Each row of a before or after table is a point. The points were changed in one or more steps. Then noise was added and the rows were shuffled. The steps act on how far a point lies along the listed directions, d1 being the first. What was done? A step turns or swaps two directions, mirrors them in a line or flattens them onto one, adds a multiple of one to another, or multiplies one. Angles are multiples of 10 degrees, from the lower direction toward the higher: turns from -170 to 170, lines from 10 to 170 but not 90. Use the fewest steps. Two steps may share a direction if one is a turn and the other turns, adds or multiplies; they go together, in the order done. Otherwise the lowest direction goes first.

Directions:
(1): [-49  -9]
(2): [  9 -49]
Before, 8 rows:
[[  8 -10]
 [ 14  -7]
 [ 17  -4]
 [-34   0]
 [ 79  76]
 [ 42  -8]
 [  3  26]
 [-51  36]]
After, 8 rows:
[[  0 -33]
 [-24   2]
 [  3  14]
 [ 11  44]
 [ 11  10]
 [-75  78]
 [  8  13]
 [-41 -48]]
Steps: turn d1 and d2 by 90 degrees

Directions:
(1): [ 18   0  77  -5 -25 -56   6  -6]
(2): [ -1  36 -40  -8 -81 -20 -15   6]
(3): [ 27 -14  14  71 -36  41  31   2]
Before:
[[ -7  -1  -7 -12   2  -2   4   2]
 [  3  12  -6  -5 -27 -12  -4  -6]
 [  2   5 -16  10  -8   9   1   2]
 [-16  33 -25 -52 -48 -45 -26   2]
 [  7   6   4  16 -20  -6   2   3]
 [ -6  -6 -11  25  -8  17  10 -10]
 [ -3   8 -17 -13  -4  -9  -4  -1]
 [  3   8  -5  16 -18  24   9   2]
 [ 11  -1  -8  14 -12  12  -5  -1]
 [  0   6  -7   3   4   3  -8   1]
 [  6   5  -9  17 -29  11   3   5]
 [ -1   8  -5  11  -3   6  -4  -4]
 [  9   1  -2  24  -6  15   9  -1]
 [  8   1   7  15  -8   2   7   4]]
After (14 x 8):
[[ 12 -15  32  19  10   7  13   0]
 [  1  -4  13 -11  16 -16   2  -5]
 [  9   2  23  16 -14  10  13   0]
 [  3   6   8  10  -4  -1  -2  -6]
 [  6  -4   3  16   5  11   9   5]
 [ 15  -6  14  13  -7   4  -2  -3]
 [  4 -22  33   2  45   4  10 -11]
 [  9   1  14   9  -8  -8   5  -1]
 [  3   8   4   2  -5  -8  -8   1]
 [  6 -14  19  22  27  11  11   1]
 [ -1   1   5  22 -31  -3   8 -11]
 [ 11   5   3  22 -17   6   8  -1]
 [-10 -45  77 -35 121 -15   8 -12]
 [ -5  -1   0 -13  -3  -7   5   1]]
Steps: turn d1 and d2 by -140 degrees; multiply d2 by 2

Directions:
(1): [ 14  47  -4   9  71  20  15 -14  11 -71 -10 -40]
(2): [ 17  47  31 -20  10   7  -4 -17 -59 -10 -16  84]
(3): [ -2   4  49 -38  -5  34  25 -64  66  19  24  10]
(4): [-32  20 -53 -59 -30   6  76   2 -25  -8   0 -11]
(5): [ 41 -16  14  31 -20 -13  56  -7  18   3 -89   4]
Before, 11 rows:
[[ 19  18  35 -73 -29  32  65 -69  38  32  -9  49]
 [ 13  29  46  24  73   4 -42  -1  42 -19   5  36]
 [ 15  51 -15   9   3   5  46 -16  27 -22 -31 -26]
 [  8  23 -41   0  16 -15  75 -11   3 -26 -57 -29]
 [-31  22 -54   8 -13  -5 -30  38 -47  29  34  12]
 [ 23  23  15  42  54 -13  22  -1 -53 -44 -39  15]
 [-36 -48 -16  -1 -64 -45  13  19 -14  56 -22  11]
 [ 36  24 -28  82  59 -11 -55  45 -60 -63 -70 -38]
 [ 33  38  35  48  49 -41 -14  11  -6 -38   3  -9]
 [ 22  -3  16 -31 -65  15  28 -17  -7  66 -17  67]
 [-29  37 -11 -19  21  25   6 -21 -31 -47  44  -7]]
After, 11 rows:
[[-11  46  53 -23  74  63 -59 -70  48 -33  65 -26]
 [-60 -38 -15 -34 -49 -25  -7   6  -7  61  25  16]
 [  8   2 -33 -13 -50 -10 -22  38 -70  50   0  61]
 [ 20  10 -71   7 -16 -31   7  66 -94  -2 -45  26]
 [ -5  16  13 -19 -30  28  36 -40  44  50  -1  30]
 [ 23  47  54  19  51 -24 -12 -23  17 -30  30  -8]
 [ -9  44  31  -6  69  20  -8 -36 -29 -35  46  15]
 [ -8  62 -45   5  11   2  -3  18 -10 -29  16 -39]
 [  8  22  14   9   9  15  62 -37  -4 -38 -34   5]
 [-37  41 -60 -30  44  -4  14  -2 -19 -27  46 -32]
 [ 28  22  36  46  63  -6 -33  10  27 -25 -35  30]]
Steps: turn d3 and d5 by 150 degrees
